Each row of a before or after table is a point. The points were changed in one or more steps. Then noise was added and the rows were shuffled. The steps act on how far a point lies along the listed directions, d1 being the first. What was done? A step turns or swaps two directions, mirrors them in a line or flattens them onto one, adds a multiple of one to another, or multiplies one. Angles are multiples of 10 degrees, from the lower direction toward the higher: turns from -170 to 170, lines from 10 to 170 but not 90. Use the fewest steps. Two steps may share a direction if one is a turn and the other turns, adds or multiplies; they go together, in the order done. Otherwise the lowest direction goes first.
(in the rows, 128 means zero)

Directions:
(1): [138 110  87]
(2): [138  88 148]
Before (13 x 3):
[[107 167 150]
 [129 121 113]
 [ 97 175 156]
 [125 132 132]
 [100 191 157]
 [127 117 131]
 [117 125 130]
 [101 181 114]
 [136 141  87]
 [141 132  81]
 [147 132  87]
 [106 146 149]
 [149 117  77]]
After, 13 rows:
[[129 128 112]
 [110 131 158]
 [128 115 126]
 [ 97 177 148]
 [100 153 180]
 [124 130 135]
 [134 155  88]
 [140 151  92]
 [130 158  96]
 [110 151 168]
 [118 125 131]
 [103 166 190]
 [139 146  78]]
Steps: turn d1 and d2 by -30 degrees

Directions:
(1): [110 139 133 147 106  75]
(2): [137  93  79 117 115 115]
(3): [141 141 135  75 144 102]
(4): [ 83 154  96 121 146 136]
(5): [103  86 146 131 164 116]
Before, 14 rows:
[[166 126 130 121 104  98]
 [164 105 106 106 115 109]
 [124  72  92 126 127 127]
 [120 146 116 124 140 155]
 [109  94  96 126 128 123]
 [146  99 119 112 134  79]
 [135 175 124 118  92  84]
 [136 143 141 122 106  97]
 [120 125  99 161 123 152]
 [127 131 125 141 122 106]
 [126  78  99 136 142 106]
 [152 153 136 122 116 103]
 [104  94  89 139 121 135]
 [146 160 154 137 108 104]]
After, 14 rows:
[[139  51  46 117  98 100]
 [118 160 125 120 142 123]
 [120 132 107 126 140 137]
 [110 138  84 118 126 101]
 [106 153 120 111 138 134]
 [145 105 108 151 119 140]
 [155 125 156 134 125 137]
 [131  97  57 105 109  84]
 [114 161 107  99 144 155]
 [139  69  69 114 111 125]
 [121 105  61 103 138  98]
 [101 184 146 130 147 138]
 [142  64  69 124 105 131]
 [135  71  51 123 123 105]]
Steps: turn d1 and d4 by 120 degrees; multiply d2 by 2; multiply d3 by 0.7; multiply d5 by 0.4

Directions:
(1): [130 120 117 160  99 163  95 151 165]
(2): [ 88 125 112 141  91 127 116  83 102]
(3): [121 130  82 145 140  78 132 128 160]
(4): [ 87 140 178 137 113 103 138 145 151]
Before, 13 rows:
[[151 137 161 155 158 111 119 169 169]
 [212 109  41  98 173 160 122 128  99]
 [161 125 131 113 154 105 159 172 168]
 [ 89 135  92 172  52 142  71 113 153]
 [123 142 157 151 120 121 113 163 144]
 [148 141 124 131 125 143 127 133 124]
 [ 86 160 133 140  99 147 121 121  98]
 [176 114 111 127 171 127 145 159 147]
 [168 107 110 116 153 148 121 162 134]
 [166 123 156 135 155 168 127 175 159]
 [ 69 114 119 189  62 135  76 111 165]
 [143 114 136 129 137 119 125 178 176]
 [172 133  94 126 151 128 134 157 132]]
After, 13 rows:
[[119 112 160 120 109 144 121 140 125]
 [112 143 164 149 111 125 112 149 128]
 [143 106 103 122 129 150 116 136 116]
 [192 105  40 102 155 167 117 102  80]
 [129 123 144 110 119 127 150 127 117]
 [136 139 165 125  88 187  92 148 124]
 [143 111 118 125 138 143 140 116 103]
 [110 160 119 149 123 128 123 154 137]
 [152 131 108 120 130 150 131 126  95]
 [115 118 194 143  95 181  97 146 136]
 [140 141 113 139 123 136 124 130 126]
 [122 135 175 148 129 131 112 127 124]
 [127 120 124 155 121 157 113 137 147]]
Steps: mirror d1 and d3 in the line at 160 degrees; multiply d2 by 0

Directions:
(1): [103 104 113  92 189 109 139 126 134 155 135]
(2): [104 119 142 176 156 159 107 141  98 133 162]
(3): [179 152 136 100 168 149 112 123 113  96 137]
(4): [139  74 132 123 115 146 150  91 142 104 165]
(5): [109 174 112 119 118 112 120 119 151 125 190]
Before (10 x 11):
[[127  82 128 123 143 128 128 120 118 125 114]
 [115 138 123 140  36 124 144 115 160 138 127]
 [137 131 116 144 127 161  98 146 107 122  95]
 [107 179 124 145 111 108 129 169 112 159  89]
 [126 104 132 118 166 132 125 131  98 165  89]
 [111 179 130 139  95 125 120 143 137 142 122]
 [126 133 126 123 125 125 140 121 139 126 123]
 [174 173 128 113 133 134 116 132 128 106 108]
 [ 61 136  87  97 114  71 136 111 161 175  98]
 [ 96 193 128 179 125 163  90 146 111 127 215]]
After, 10 rows:
[[120 102 129 123 161 129 124 134 102 172  84]
 [129  84 127 120 139 133 126 120 117 123 113]
 [138 188 134 133 115 136 111 140 125 130 127]
 [141 194 130 130 142 127 114 168  92 135  97]
 [ 70 182 124 193  99 149 100 143 121 143 209]
 [134 132 130 120 136 126 136 123 134 124 124]
 [189 172 143 111 105 167 112 109 123  90 147]
 [153 180 106  62 199 123  99 101 118 116 125]
 [123 151 115 135  81 103 138 138 148 139  93]
 [118 123 113 152 114 152 106 150 114 132  89]]
Steps: mirror d2 and d3 in the line at 170 degrees

Directions:
(1): [154 170 141  96  90 152 152 108 159 139 126 128  86 144]
(2): [ 80 118 129 101 111 145 109  99 143 154 174 150 141  94]
(3): [110 143 140 188 140 183 130 128 148 156 111 146 140 146]
(4): [127 111 184 121  99 151  88 147 118 110 144  95 140 160]
(5): [156 174 124 126 106 134 119 180 115 127 143 157 165  99]
Before:
[[157 134 119 113 133  96 134 113 127 128 110 122 106 149]
 [101  95  84 143 179  86 140 113 107 116 115 135 134  94]
 [113  86 135 132 147 103 116 120 134 135 122 116 104 133]
 [114 120 120 164 134 129 102 177  96 124 134 139 201 108]
 [131 137 161 126  86 155 129 123 168 148 108 111  90 185]
 [143  93 147  89 126 102 150  73 118 107 112  87  64 173]
 [138 126 156 134 127 146 154 132 125 113  98  74  76 199]
 [135 132 148  81 107  98 118 126 137 106 154 115 114 155]]
After, 8 rows:
[[100 133 124 187 135 164 114 156 121 149 125 151 191 119]
 [124 146 120  69  77 117 138 108 167 155 141 139  90 126]
 [ 99 142  89  84 129 122 178  82 147 154 141 137  75 113]
 [115  84 114  79 141  85 154  54 120 123 131 114  74 132]
 [143 124 105 113 144  86 132 108 124 131 117 130 115 132]
 [119 101 129 187 175 128 136 129 114 109  81 105 124 157]
 [110  94 138 140 145 118 122 112 146 146 118 120  98 139]
 [105 110 123  89 131  81 113 117 130 113 164 130 132 127]]
Steps: turn d1 and d3 by -50 degrees; turn d1 and d5 by 20 degrees; swap d2 and d4

Directions:
(1): [137 172 170 117 149 119  90  91 139 135 155 157 183 119 162 130 134 115
 141 113]
(2): [158 141  74  86 120 140 141 126 165 130 151 119 132 132 136  70 171 107
 134 131]
Before, 11 rows:
[[125 137 133 142 127 129 129 134 121 116 131 131 149 128 112 138 127 125
  126 128]
 [119  95 109 139 109 138 125 165 130 118 102 126 101 135  98 143 103 146
  135 152]
 [125 134 102  93 114 143 142 136 152 129 143 109  99 144 118  87 140 116
  124 146]
 [138 182 186 120 153 116  66 105 137 143 145 152 190 109 157 131 106 120
  121 107]
 [147 124  99 115 137 144 139 116 145 115 123 121 108 119 129 102 145 113
  127 125]
 [ 99  42  94 165 111 131 174 193  88 110  82  85  29 138  87 155 101 154
   95 164]
 [ 93  41  97 152 115 130 178 186  88  98  97  98  43 127  81 146 108 150
  108 137]
 [134 121  88 120 123 138 138 133 140 142 116 123  93 127 118  79 149 109
  126 148]
 [ 87 126 201 178 145 110 112 131  76 120 103 133 124 115 141 184 103 157
  137 142]
 [124 147 157 121 149 125 110  99 118 124 136 150 155 139 152 149 113 128
  121 124]
 [111 146 185 141 136 123  95 104 125 123 138 151 165 122 148 166 123 125
  132 123]]
After:
[[176 183 113  62 156 129  94  88 183 133 195 146 183 120 193  57 192  83
  141 131]
 [119 152 169 142 150 120  92  99 123 147 124 158 143 115 143 125 121 111
  134 131]
 [104 157 184 122 138 126 100 108 127 133 142 139 140 132 138 141 105 124
  129 130]
 [150 146 113  99 124 138  95 127 166 126 146 149 159 128 138 104 139 120
  152 139]
 [138 117  62 105 113 141 168 158 142 117 127  92  88 130 130  68 184 126
  138 160]
 [158 165 117  63 155 128 107  91 172 118 197 154 180 111 175  62 186  87
  149 107]
 [121 102 100 125 123 137 153 139 113 118 112 116  95 150 117 134 117 137
  107 142]
 [114  88  93 134 100 144 157 157 129 115 112 103  86 137 103 132 139 133
  117 147]
 [130 136 157 141 153 131 111  99 122 117 119 141 131 111 140 145 115 121
  127 115]
 [130 133 117 136 122 134 138 140 127 115 132 125 141 129 107 127 135 123
  126 131]
 [115  87 104 148 109 133 145 186 109 127  86  93  71 128  84 136  87 149
   92 138]]
Steps: turn d1 and d2 by -150 degrees

Directions:
(1): [161 106 127 143 147 131 110 141  88 158  83  77 152 188 145 127 133 105
 135 122 117 155 119  82 131 158 128 145 132 105  85 155]
(2): [160 139 129  72 104 102 148 172 131  89 110 136 120 143  98 133 123 108
 106 132 154 122 129  98  86  98  80  94 130 150  84 133]
(3): [142 101 161 135 127 150 112 137 167 142  82 142 103 138  77  97  63 145
 138 133 129 131  91 137 117 132 139 131 150  96 124  73]
(4): [144  88 143 156  95 100 155 106  97 151 158 124 123  94  90 117 152 172
  87 135 152 126  91  92 159 104 117 131 142  95 118 150]
(5): [154 115 122 174 118 125  88 159 141 172 100 146 146  92 105 164 168 117
 133 106  93  85 132 167  94 113  96 123 113 120 118 141]
(6): [155 100 132 121 138 128 159  98 121 123  99 102 182 127 153 151 100 175
 120 182 167  97 126 179 103 136 128 131  96 143 120 132]
Before:
[[161 122 121 135 103 101 124 170 121 129 121 130 126 136  86 141 159 113
  100  98 127 124 131  82 107  93  67 106 122 125  76 169]
 [129 151 114 132 151 130  89 149 126 133  99 123 161 142 143 149 163  90
  150 123 109 111 159 135  94 141 108 124 106 158 128 143]
 [135 107 127 171 126 113 127  77  87 160 145  96 164 125 165 143 167 135
   98 127 129 111 147 109 153 134 132 138 130 105 124 181]
 [116 130 137 123 136 165  94 173 188 146  87 152  94 154 104 110  81  80
  163 111 103 119 127 113 131 134 145 123 149 116 128  74]
 [111 177 120 144 126 131 112 118 148 122 150 149 142  97 134 169 165 121
  159 103 103 107 162 156 130 124 138 126  93 149 147 127]
 [116 153  94 160 158 134 124 132 100 159 124 118 153 119 186 152 170  95
  151 124 102 125 145 134 123 121 134 151 104 144 142 154]
 [152 116 124 149  89 113 126 144  97 149 115 142 143 111 110 156 177 126
  105 128 112  99 129 106 119 104  96 122 140 107 107 161]
 [135 124 105 172 138 109 117 105 123 178 138 121 162 101 131 166 165 140
  130 123 114 115 118 159 129 132 123 140 119 122 135 153]
 [ 94 158 112 152 106 126  85 164  88 155 181 142  80 145 120 121 219  64
  141  47  64 175 143  44 170 108 112 128 168 100 115 180]
 [111 115 132 110 123 121 179  82 106  91 171 110 111 148 130 101 108 157
  121 160 170 161 117  88 171 112 141 142 121 114 135 144]]
After (10 x 32):
[[110 106 146 116 120 132 165  87 123 100 156 119  93 154 106  84  84 158
  127 154 164 168 102  85 173 115 147 145 135  98 137 120]
 [121 161  97 135 155 122  95 138 106 129 123 113 179 136 173 166 197  85
  147 123 108 108 177 137 103 142 106 127  92 173 133 169]
 [177  80 134 162 125 122 137 120 126 151  87 105 175 131 110 151 111 177
  108 148 151  98 115 150 103 121  98 129  99 117  90 149]
 [116 174  84 138 145 116 128 157  92 140 141 126 138 121 180 155 196  66
  141 107  99 133 157 101 118 105 111 133 109 156 128 171]
 [137 133 124  91 133 142 128 169 164 119  87 134 133 154 132 141  96  88
  145 139 137  98 145 126 104 123 118 109 121 149 107 106]
 [131 139 110 163 127 105 101 134 137 173 142 141 124 107  99 149 168 110
  130  92  99 132 113 123 131 120 111 129 143 112 127 143]
 [161  93 139 162  97 129 125 130 112 163  90 138 152 111 104 149 140 154
  112 146 120  90 113 133 114 114 110 133 138  92 112 139]
 [134 116 139 164 114 117 108 111 110 160 136 119 120 133 119 118 153 109
  100 102 113 128 133  77 151 123 124 129 159  90 115 156]
 [116 191 110 121 115 114 122 135 137 102 161 149 140 100 135 177 185 103
  148  96 108 106 175 138 121 112 115 112  91 167 133 147]
 [183 124 127  63  90  95 159 181  91  94  99 118 144 166 105 156 155 111
  100 136 162 121 134  80  69  79  46  87 127 149  42 181]]
Steps: turn d2 and d6 by 100 degrees; add 1 times d4 to d3

Directions:
(1): [114 105 144  83  83 101  89  53 149 142 143 140  86 179 127 133 140 130
 131  84 119 192 151 166 118 138 103  97 144 156 136 137 134 107 147 128
 137 149 131 106 120 130 137 140 142 142 113  95]
(2): [102 120 126 120 123 121  74 182 133  97 121 159 136 112 128 165 130 113
  95 159  72 151 119 145 128  88 118 167 147 167 116 155 129 126 118 132
 163  94 133  87  73 150 164 114 153 104 125 144]
Before, 10 rows:
[[128 109 140 101  91  95 135  27 156 163 130 113  74 187 115 112 125 138
  149  60 161 168 152 159 117 163 101  61 135 137 143 123 131 110 158 121
  104 176 129 143 174 117 111 142 122 163 121  76]
 [138 112 150  94  89 117 162   7 143 188 148  96  87 184 129  78 147 148
  174  62 192 171 153 134 117 172 114  50 134 117 145  96 135 112 155 112
   91 192 129 145 195 105  90 148 108 169 116  74]
 [126 122 131 142 121 134 130 114 123 134 126 114 122 120 138 133 127 134
  129 115 139 142 146 134 135 136 137 127 122 127 120 133 130 133 135 127
  110 122 120 124 122 128 127 122 112 149 127 126]
 [126 125 130 133 131 122 137 144 129 116 122 135 128  97 124 122 126 128
  131 131 142 112 115 123 125 136 134 139 119 133 139 124 117 131 117 139
  128 119 125 154 135 132 138 125 125 140 127 118]
 [156 143 103 180 150 154 186 146 115 141 125  93 145 102 126  91 106 138
  151 140 158  82 110  87 135 147 148 112 114  81 125 100 134 134 116 120
   99 126 127 173 163 116  96 108 100 136 129 142]
 [127 133 124 114 120 122 142  72 130 132 133 122 120 152 130 117 127 130
  152  99 138 152 127 122 111 150 132 104 110 130 120 119 125 114 135 134
  120 150 127 143 151 104 124 133 121 150 131 117]
 [105 120 131 106 110 112  71 127 137 119 126 136 115 159 133 139 130 119
  100 134  81 164 120 156 124 110 123 129 147 167 122 142 123 113 133 136
  144 119 132  96 105 135 161 123 157 134 144 112]
 [121 136 117 134 137 149 135 153 114 123 123 116 142 110 120 137 117 131
  127 144 147 108 118 121 124 121 138 138 132 123 123 125 121 135 113 129
  114 124 121 140 134 128 134 140 128 123 126 131]
 [143 133 118 136 138 127 139 102 123 128 124 112 131 128 134 117 139 129
  122 128 135 105 134 123 123 143 133 127 122 113 130 132 136 139 131 131
  119 141 125 135 154 104  98 129 123 117 136 128]
 [114 109 141  84  80  93 101  52 146 150 139 120  91 184 131 136 132 148
  137  72 129 201 145 153 113 148 103  89 148 143 136 130 136 118 145 121
  120 153 132 117 136 127 111 139 132 144 108 100]]
After:
[[151 151 115 163 155 141 192 147 109 141 118  85 155 109 132 107 112 151
  149 130 171  85 112  82 129 149 150 118 111  80 129 102 127 155 120 120
   89 135 127 172 178 113  77 125  98 131 135 147]
 [130 150 111 148 153 142 155 149 115 110 118 123 157 105 130 126 118 123
  136 145 128 109 105  97 119 127 149 142 103 121 109 122 120 128 117 136
  126 123 127 147 139 110 129 117 117 131 141 150]
 [108 124 123 111 116 135 103 135 125 121 129 131 125 127 118 149 125 129
  118 134 128 144 125 143 118 116 123 133 144 146 125 137 125 125 120 130
  126 125 122 120 116 136 147 141 142 123 118 120]
 [145 160 109 192 190 176 201 235  98 124 105 100 192  48 130 102 122 128
  132 196 158  45  92  62 140 108 163 163 115  91 117 103 121 159 101 116
  106 108 127 155 158 121 106 106 102 114 150 169]
 [109 122 108 146 123 131  85 191 134 101 122 147 138 102 126 150 115 116
  103 166  71 146 108 130 128  94 120 158 150 152 110 146 140 122 109 126
  156  85 133 101  75 150 154  93 144 106 115 152]
 [126 125 129 149 127 136 131 133 120 128 122 117 131 110 139 135 126 132
  125 125 135 134 141 128 137 130 140 136 121 126 116 134 129 137 130 127
  112 116 120 123 118 131 130 117 112 143 130 134]
 [117 117 135 120 119 113 115 136 137 114 124 144 120 108 123 130 129 125
  125 127 129 134 119 133 122 130 125 140 125 149 139 132 119 126 121 139
  138 118 128 141 123 137 147 126 132 137 122 111]
 [151 156 105 193 182 148 202 197 114 125  97  96 163  79 115 112 101 129
  133 159 166  41 103  85 139 130 149 134 107  90 124 112 119 153 116 123
   95 123 123 177 176 118 102 114 103 128 152 150]
 [139 132 129 125 123 125 142  75 129 152 130  97 113 167 133  94 126 137
  138 105 148 126 126 129 126 154 140  88 120 117 136 108 121 119 141 132
  100 155 126 147 172 109 116 139 125 159 151  99]
 [130 131 116 136 140 127 116 137 123 111 120 126 139 113 134 136 139 123
  104 148 106 109 127 126 125 122 129 149 130 130 125 145 137 141 125 133
  136 122 126 117 127 115 115 120 134 104 137 139]]
Steps: turn d1 and d2 by -120 degrees

Directions:
(1): [164 180 124 162 147  91 102 115 136 123  97 141 138  81 147 154  65 154
 174 145 123 122 119 148 118  95 117 143 134 140 123 146 104  96 151 118
 152 111 139 156 104 136 127 164 140 141 147 109  94 103  53 111 118 149
 121 169  84 113 121 136 126 129 118  72]
(2): [ 93 137 137 115 165 199 141 108 127 112 143 106 124  60 166 102 139 163
 167 116 135  97  89 107 118 133 140 130 123 166 131 129 112 174  88 132
 137 133 145 155 131 108 122 131 136  83 114 139 118 139 105 151 134 170
  93 153 100 162 150 111 105  95 151 182]
(3): [116 163 125 130 121 159  91 137 110 104 127 153 113 142 113 158 151 101
 142 138 129 138 105 132 149 141 118 123  76 113  63 148 105 168 137 114
 135 156 140 139 189 121 121  99 153 157 128 207  75 133  83 109 132  93
 150 157 144 152 100 143 161 151 133 140]
(4): [120 169 129 122 142 145 127 117 140 167 193 106 165 126  77 131 110  87
 137 125  93 158  84  95 143 156 183 151 149 131 122 136 140 154 140 110
 100 110 171 167 109 161 140 131 149 131 131 136 136  98 137 137 107 113
 179 113 120 118 185 135 139  88 122  92]
(5): [119 107 140  83 156  97 138 127 109 133  78 143 182  98 100 126 129 135
  98 104 152 117 171 104 106 181 144 115  82 136 126 104 121 135 166 171
 154 121 136 186 107 138 104 108 132 105 122 122  80  95 128 110 115 101
  82 108 127 114 151 143 186 126 126 140]
(6): [143 187 100 147 109 106 119 128 102 124  97 181 151 153 111 100 157 104
 156 157  73 117 122 102 181 135 128 157 159 138 163  69  97 148 136 129
 145 140 137 100 125 131 170 106 123 119 124 109 114 108 153 134 138 136
  99 118  73 139  93 111 147 109 131 178]
Before, 12 rows:
[[133 131 127 142 121  96 141 108 152 176 150 102 147 116  99 144  98 110
  115 116 108 149 135 109 126 136 152 147 131 117 123 137 153 114 144 119
  121 107 147 150 119 158 139 141 147 154 155 116 142 103 129 128 120 118
  168 111 155  95 171 150 133 127 102  61]
 [115 164 126 112 156 157 128 105 110 138 130 157 162 114 107 107 147 127
  150 133  88 110  95  99 139 157 162 156 135 161 137 104 107 174 139 148
  139 119 163 159 112 149 127 101 135 105 108 145 115  99 127 138 129 132
   88 127  73 126 142 116 145  81 142 160]
 [138 147 122 163 113 159 122 112 139 119 141 133  76 123 173 129 119 146
  157 161 132 116 113 160 139  86 110 133 174 141 124 144 117 128 101  88
  134 117 113  93 159 117 153 166 140 136 124 140 137 152 121 137 128 162
  135 166 121 137 124 113 103 137 139 127]
 [146 161 114 148 128 116 106 125  97 100  57 164 132 132 132 115 137 132
  154 134 121  87 137 126 149 155 120 141 123 131 140  89  96 156 136 142
  150 158 114 110 137 124 145 124 106 131 134 128  94 120 127 134 153 137
   79 141 103 163  88 109 148 132 134 171]
 [154 127 150  82 170  66 137 121 135 172 133  98 198  79  74 125  74 134
  101 102 147 133 160 106 103 159 165 117 126 147 135 134 155 109 173 160
  131  83 137 206  85 152 113 125 138 108 130  82 116  74 141 120  95 117
  139 105 115  79 188 147 158  92 110  70]
 [132 113 128 135  91 132 144 133 146 155 176 113 114 186 120 105 155  98
  118 136  98 143 108 124 158 134 144 138 188 113 176 109 174 133 101 120
   81 121 144  78 131 133 161 131 111 136 119 108 203 137 217 141 128 135
  180  82 154 132 120 102  98 129 116 136]
 [114 126 139 142 165 173 136  99 123  90 119 110 124  29 210  92 135 191
  194 125 135  82 102 118 120 110 128 132 155 176 170 101 114 164  81 132
  156 134 137 129 118  90 135 149 115  69 109 131 126 145  90 147 131 206
   67 169  75 164 121 121  71  93 136 164]
 [112  64 134  94 123 134 154 144 105  98  46 168 123 150 165 100 207 146
   97 106 154  84 206 117 125 146 110 102  81 134 142  79 117 150 112 171
  164 173  85 104 172  97 121  83 107 107 112 152 115 156 179 112 165 117
   56 121 134 155  91 123 151 172 143 222]
 [118 122 141  90 158 137 147 118 110 128 120 124 161  96 119 105 137 142
  115 110 119 135 121 100 112 168 153 128 130 141 138 121 119 151 140 159
  143 141 126 158  93 132 131 136 134  93 118 111 112 109 136 152 122 124
   98 121 118 118 144 119 139 122 123 158]
 [ 75  99 140  71 132 148 143 152 116 126 139 118 133 156 103 132 170  96
   69 111 136 145 152 102 120 170 142 111 105 121 103 131 137 164 129 155
  110 131 145 150 153 119 104  86 128 120 124 172 140 136 175 120 140  89
  127 110 155 136 155 138 163 132 131 150]
 [ 76  91 138 104 135 181 141 146 125 124 139 118 137 145 124 118 166 122
  117 118 120 142 139 124 138 167 145 115  98 131 125 124 142 167 112 134
  125 154 131 120 169 143 131  94 117 121 113 154 128 163 138 134 132 123
   99 107 135 148 134 119 121 148 130 196]
 [123 134 122 142 162 154 126 131 127 120 130 131 144 125 131 118 127 139
  150 124 138 112 129 107 126 137 129 123 107 136 134 127  98 138 127 150
  130 133 125 160 118 126 122 135 122 126 120 121 110 127 108 133 138 144
  101 139 117 114 140 116 124 112 133 134]]
After (12 x 64):
[[135 160 126 129 101 158 110 138 145 157 240  89 106 186  76 130 138  67
  122 137 100 170  77 123 173 118 153 130 162 110  95 163 166 155 107  87
   75 128 133 104 180 133 154 103 143 161 124 166 173 139 173 146 123 107
  243 121 160 128 139 128 103 105 121  98]
 [141 157 116 159 130 144 109 125 108  91  74 146 107 114 163 113 135 150
  171 136 127  78 118 137 143 131 113 140 132 139 142 106  96 154 111 132
  146 159 113  99 143 113 144 137 106 124 136 127 111 137 114 146 159 163
   82 158 100 174  87  99 113 130 141 174]
 [119 131 135 125 134 174 138 121 129 125 177 101 110 125 139 113 137 133
  137 124 103 149  81 123 127 125 141 134 162 130 130 154 129 149 105 119
  114 145 122 110 119 120 144 153 132 115 123 128 154 142 135 167 134 140
  148 140 134 133 127 110  86 126 127 143]
 [129 135 126 139 133  99 145 134 156 144 148  99 119 127 151 131  88 135
  120 141 107 140 132 134 110  88 129 143 196 136 165 146 142  89 117 125
  106  93 141 120  86 130 130 161 114 125 147  83 198 129 151 135 135 157
  138 137  97 107 157 120  87 112 114  70]
 [119 129 123 150 153 173 121 135 134 116 155 121 119 137 138 123 133 137
  149 127 140 120 114 118 129 125 124 123 112 126 124 143 106 139 114 134
  119 140 120 143 133 123 124 137 122 138 122 138 125 143 108 137 143 144
  124 145 133 120 137 116 107 119 136 130]
 [155  81 126 162 121 117 154 130 143  95  56 143  76 121 242  95 139 200
  153 130 142  72 182 163 110  47  78 120 163 150 191 104 121  80  79 138
  159 150  66  57 129  87 141 159  90 110 131  79 177 176 145 131 173 196
   61 158  92 146  77  99  56 167 138 166]
 [110 167 129 133 152 195 125 101 134 137 178 125 123 109 132 110 137 134
  170 138  86 116  61 115 135 126 160 159 159 162 129 139 118 173 105 119
  115 118 163 141 121 143 129 122 140 113 110 156 149 122 118 154 134 153
  123 147  80 135 148 110  98  75 145 142]
 [115 100 137 138 152 133 148 130 153 139 127 101 142 101 161 119  91 165
  144 127 115 133 144 148 109 113 139 130 151 147 169 136 146 100 114 127
  132 118 126 124 105 154 134 154 104 118 131  77 157 150 110 137 122 171
   89 124  95 117 150 114  77 134 117 131]
 [119 108 139  99 141 132 134 114 112 121  83 150 137  95 136 127 132 150
  110 126 171 106 171 132 111 161 126 108 101 146 108 117 111 145 146 142
  164 117 118 163 150 125 116 131 146 111 116 150  72 119 126 112 113 117
   82 139 137 124 151 138 183 143 139 150]
 [ 76  68 160 100 165 211 137 113 117  80 133  95 111  48 193 111 174 177
  146  98 182  94 117 122 100 147 128  95  86 153 117 127 132 192  79 145
  146 151 127 147 165  80  97 117 126  80  97 198 109 169  95 133 131 160
   84 162 144 175 130 139  99 122 142 179]
 [128 105 140  91 132  93 157 123 127 166 118 129 186 132  96  95 143 113
  101 112 117 124 150  92 133 188 168 132 153 134 192  73 163 137 144 168
  115 105 157 151  90 150 141 119 114  99 115  80 152  92 211 127 111 123
  117  64 129 113 153 114 155 113 112 145]
 [122 147 120 140 102 116 135 113 142 176 169 114 148 151  75 143 130  78
  113 121  88 159 122  96 153 149 160 153 128 107 107 128 151 143 142 110
  111 122 153 137 146 158 152 115 149 166 150 146 140 108 147 131 125  99
  186 104 167 109 161 151 145 123 106  83]]
Steps: swap d1 and d3; turn d2 and d6 by -30 degrees; multiply d4 by 1.3; multiply d5 by -1
